Each row is a point. To make a cloud, some directions were put in groups of two or more. Within a group, all points are equally far from the middle, so they leave a hole (a ring in 2 directions, a hollow ball in 3). The other directions are filled evenly. Then the cloud was stretched, turned, moved and blurred a little. How many holes are there, and how many directions does each take, smallest first?
In the rows, 128 means zero.

Cloud (22 x 3):
[[107 133 191]
 [118 116  97]
 [171 137 110]
 [156 123  98]
 [111 183 148]
 [167 133 175]
 [ 84 169 137]
 [169 105 137]
 [117  93 155]
 [114 152 191]
 [ 86 115 128]
 [124 170 102]
 [128 169 102]
 [ 99 146  99]
 [ 82 165 154]
 [103 165 105]
 [118  92 147]
 [133  90 149]
 [172 136 112]
 [167 165 145]
 [178 133 124]
 [158  98 154]]
Holes: 1 (3)

Cloud (27 x 4):
[[109 173 150 103]
 [ 90 165 122 106]
 [146  73 153  96]
 [142  93 191 125]
 [171 123 144 165]
 [173 149 142 119]
 [ 94 157 104 112]
 [ 92 152 104 106]
 [148  81 180 119]
 [135  68 140 101]
 [119 110 100  89]
 [166 116 137 166]
 [148 128 168  83]
 [173 136 153 162]
 [ 99 104 123 163]
 [166 160 160 150]
 [158 116 155  84]
 [163 132 108 119]
 [ 79 123 151 159]
 [118 184 151 129]
 [135 142 186 165]
 [ 99 166 151 166]
 [ 90 156 110 104]
 [141  95 117  85]
 [110 125 182  86]
 [172 136 129 110]
 [128 136  91 117]]
Holes: 2 (2, 2)

Cloud (28 x 4):
[[162 110 131 165]
 [ 88 155 142  85]
 [164 134 113 115]
 [108 179 122  91]
 [119  85 181 150]
 [151 154 139 118]
 [127 173 116  96]
 [103 127 186 154]
 [112  90 178 151]
 [170  88 130 124]
 [112 122 196 149]
 [132 103 114  84]
 [128 117  75 150]
 [ 83 156 138  93]
 [123 140 193 105]
 [165 121 107 112]
 [119 152 180  91]
 [157 138 146 143]
 [110 175 100 104]
 [143  93 165 101]
 [112 141 168  79]
 [123 104 105  89]
 [127  90  87 151]
 [149 145  93 103]
 [141  70 165 151]
 [133 123 106 174]
 [107 104 108 101]
 [ 92 160 142  82]]
Holes: 2 (2, 2)

Cloud (54 x 6):
[[132  99 127 149 160 118]
 [ 96 102 151 167  68  83]
 [141 132 142 132  67 151]
 [184 150 130 177 137 145]
 [148 171 126 128 192 119]
 [ 81 125 153 158  86 145]
 [ 73 103 139 132  80 128]
 [152  99 103 113 162 114]
 [109 162 104 128 106 158]
 [149 128 142 165  88 123]
 [139 160 138 133 151 147]
 [197 124 138 141 170 136]
 [135 154 170 159  87 141]
 [122 126 115 134 170 122]
 [184 114 128 165 163 127]
 [139  83 150 115 149  98]
 [131 149 125 139 178 129]
 [137 158 127 131 167 142]
 [165 137 103 136 151  82]
 [196 130 138 141 190  93]
 [118 162 122 157 134 143]
 [190 167 129 168 161 141]
 [133 150 172 135  95 140]
 [146 122 135 135 217 109]
 [151 132 150 148 116  75]
 [140 134 110 120  95  90]
 [144 103 138 171 129 108]
 [176 155 120 104 143 122]
 [159 143 111 111 127  84]
 [ 96 141 125  75 130 108]
 [136 131 170  93  82 135]
 [142 149 177 137 140 142]
 [135 141 182 120 132 144]
 [ 98 138 158 102  99 139]
 [154 185 126 142 183 115]
 [108 164 163 195 115 127]
 [117  83 159 166 130 125]
 [107 133 128 157 150  84]
 [ 75 119  99 125  78 136]
 [122 102  95 134  93 127]
 [133 147 183 114 161 114]
 [189 120 115 139 219  82]
 [109 103 161 171 134  88]
 [143  89 141 110 157  92]
 [105 107 127 181  94 105]
 [186 103 126 134 218  98]
 [137 115 130 167  76 126]
 [ 95 156 157 143 122  97]
 [146 129 118 129 212 127]
 [ 61 117 134 134  61 128]
 [ 89  94 152 105  90  66]
 [108 165 125 141 124 127]
 [186 171 143 159 167 122]
 [152  84 157 157 171 112]]
Holes: 1 (2)

Cloud (86 x 8):
[[128  76 137  76 131 152 155 145]
 [158  80 141 162  99 198 133 117]
 [147 128 139 155  88 170 125  54]
 [114 138 131  80 156  67 152  93]
 [132 186 113 189 143 163 129 135]
 [110 127  69 130 137  89 141  96]
 [ 93 149 104 147  94 120 146  61]
 [105  93 117 161 108 107 105 115]
 [126 182 136  95 130 111  87 112]
 [143  95 134  99 113  87 135 115]
 [169 112 143  64 122 163 141 136]
 [124  69 160 152 106 165 154 147]
 [138  90 153  96 151 162 120 120]
 [171 133 150  57 120 180 120 115]
 [121  95 113 174 100 133 101 137]
 [111  94  73  88 134 150 151 102]
 [103 121 150 106  89 146 133  52]
 [124 149  93 179 114 145  82 124]
 [130 155 149 101 164 152 108 127]
 [166  91 142 163 127 148  89 151]
 [ 87  85 132 100  99 111 105 114]
 [120 192 112  79 129 122 132 129]
 [177 140 169 105  98 130  91 119]
 [141 187 106 105 100 150 134  97]
 [122 121 151  77 175 108 138 143]
 [135  75 165  98 139 119 137  99]
 [138 152 151 101 136  87 138 124]
 [155 102 173 125  88 180 135 134]
 [ 99 143 130 152 147  95 117 147]
 [128  89 134  86 134 132 153  67]
 [144 149 171  79 108 149 138  89]
 [153 130  93 144 165 109 121 115]
 [107 110 161 143 111 101  97 101]
 [178 170 145 107 114 184 119 130]
 [130 124  90 155 159 104 129 105]
 [130  84 184  99 139 114 146 127]
 [121 168 128 185 125 113  85  92]
 [123  59 162 133 110 127 116 127]
 [137 160 146 103 125 115 105 152]
 [135 124 162  82 132  95 151 131]
 [154 120 117 125  93 201 131 100]
 [103 174  89  98 146  72 138  99]
 [155 192 148 154 144 174  99 100]
 [ 84 114  73 120 140 104 160  83]
 [108 148 112 159 157 124  98 100]
 [113 122  89 181 148 122 144  97]
 [ 99  82 123 170 106 114 181 100]
 [165  88 156 130 106 175 131  85]
 [114 105 189 151 151 136 113 115]
 [107 107 124  95  75 154 144  67]
 [123  80 119 139 121 123 165 138]
 [131  81 183 151 127 159 113 143]
 [111  97 127 135 118 111 175  71]
 [102 143 121 169 157  90 140  85]
 [133 114 101 178 119 160 160 128]
 [161  96 151 131  88 161 125  69]
 [143 103 123 133  83 115 129  75]
 [129 131 165  70 126 155 147  79]
 [156 120 178 179 143 168 123  92]
 [ 91 129 146 181 124 174 105 110]
 [104 118 110 174 156 143 148  88]
 [101 171 156 129 131 131 145  62]
 [162  88 185 168 103 143 100 108]
 [128 139 125 121 133 134 105 165]
 [119  82 142 118 125 121 127 161]
 [108 137 192 134  98 162 110  91]
 [167 197 157 180 139 135 106 138]
 [152 150 103 154 136 121 112 163]
 [ 94 121 119  84 155 157 141  92]
 [107 104 166 164  85 140 134  53]
 [156 112 192 165 135 159 144 122]
 [139 161 157 152 117 162  79  79]
 [ 90 175 125 178 153 141 127  87]
 [140  96 120 106 141  84 116 110]
 [ 85 125  89 115 140 125 142  62]
 [ 91 168  97 111 147 121 135  67]
 [122 127  59 114 132 133 151  90]
 [121 141 122  83  93 163 139  64]
 [ 93  60 155 130  80 145 122 109]
 [161  77 123 126 129 129 142 113]
 [ 82  65 143 150 116 118 128  78]
 [106  79 128  95  70 116 136  82]
 [103  76 156 139  81 106 129 112]
 [123 100 104 183  97 163 162 108]
 [171  93 136 144 110 185 134  88]
 [136 162  66  82 104 131 143  78]]
Holes: 1 (6)

Cloud (73 x 8):
[[140 141 108 114 100 126  82  85]
 [139 161 131 122 132 143  68 162]
 [141 102 111 157  89 108 166  91]
 [147 191 121 119 136 171 116 152]
 [157 190 130 121 129 166 122 184]
 [170 179 129 138 175 118 133 164]
 [194 140 126 127 120 124 162 159]
 [150  82  88  84 117 156 153 102]
 [154 111 122 180 136 134  97 103]
 [ 94 132 148 181 129 120 118  99]
 [159 139 128 143 124 113 156  68]
 [ 96 124 157 126 109 135 138 190]
 [ 83 138 138 107 126  95  94  87]
 [137  88  80  93 139 165 106  93]
 [125  79 158 173 119 146 109 134]
 [108 166 146 173  93 120 136 192]
 [142 106 130  99 157 166  93 110]
 [113 152  75 115 137 159 108 127]
 [109 130  95 145  94 195 123 137]
 [117 140  81 106 109  77 110  81]
 [154 146 165 133 139 184 107 121]
 [130 140 167 170 120 179 110 183]
 [104 108 152 156 106  87 157 136]
 [113  86 115  58 140 102 127  93]
 [112  83 123  89 149 123 119  68]
 [103  99  83 124 121  84 111 148]
 [146 192 170 115 120 119 143 167]
 [144 102 166 128 101 182 136 132]
 [136 111  96 102 125  60 145 146]
 [112  78 130 112 134 127 145  66]
 [113 122  61 119 143  89 105  92]
 [124  77 166 115 128 118 108 131]
 [119 122 103 183 128 176 106 104]
 [134  83 107 103 116  86 139  49]
 [115 137 137  87  93 119 159 158]
 [102  86 142 136 114 169 107  85]
 [134  98 141 119  96 167 157 104]
 [159 129  89 120 129  70 123 133]
 [112 139 118  63 156 108 127 136]
 [117  77  53  92 128  96 144  82]
 [ 80 135 137 170 103 135  88  92]
 [131  92  77  76 158 126 139  82]
 [123 147 138  92 159 150 129 157]
 [ 80  94 126 180  75 140 120 174]
 [114  84 108 113 150 109 127 157]
 [164  89 132 120 136 118 182 149]
 [104  79  76 104  84 132 160 108]
 [157 147 153 136 170 113 158 152]
 [136  95 125 105 170 114 128 148]
 [135 170 165 121  89 131 146 174]
 [127  71  98 101 108 112 151 170]
 [132 161 181 152 144 138 118 169]
 [ 91  82 128 167  94 121 173 138]
 [139 127 128  90 120 100 170 176]
 [156 115 127 166  89 130 100 145]
 [123 138 113 181  74 129 158 171]
 [131 191 171 131 104 144 131 176]
 [142  69 107  94 121 174 115 150]
 [158 111 148 146 165 113 101 116]
 [111  77  98 134  90  74 157 112]
 [102  84 141  91 110 100 104 147]
 [148 106 140  91 122  77  94 120]
 [ 92 100  87 130 134  99 138 159]
 [ 76  54  93 123 107 118 143  91]
 [120 128 145 110 149  81 141 159]
 [ 84 150 147 156  72 159 123 129]
 [193 130 157 100 131 112 112 106]
 [138  83 149 185  95 171 128 152]
 [128 159 135 174 123 168 130 202]
 [101 136 104 110 105  68 108  76]
 [ 92 151 168 134  96 146 107 184]
 [123 148 123 111 134 100 177  96]
 [ 91  87 108 137 114 106  99 156]]
Holes: 2 (2, 6)
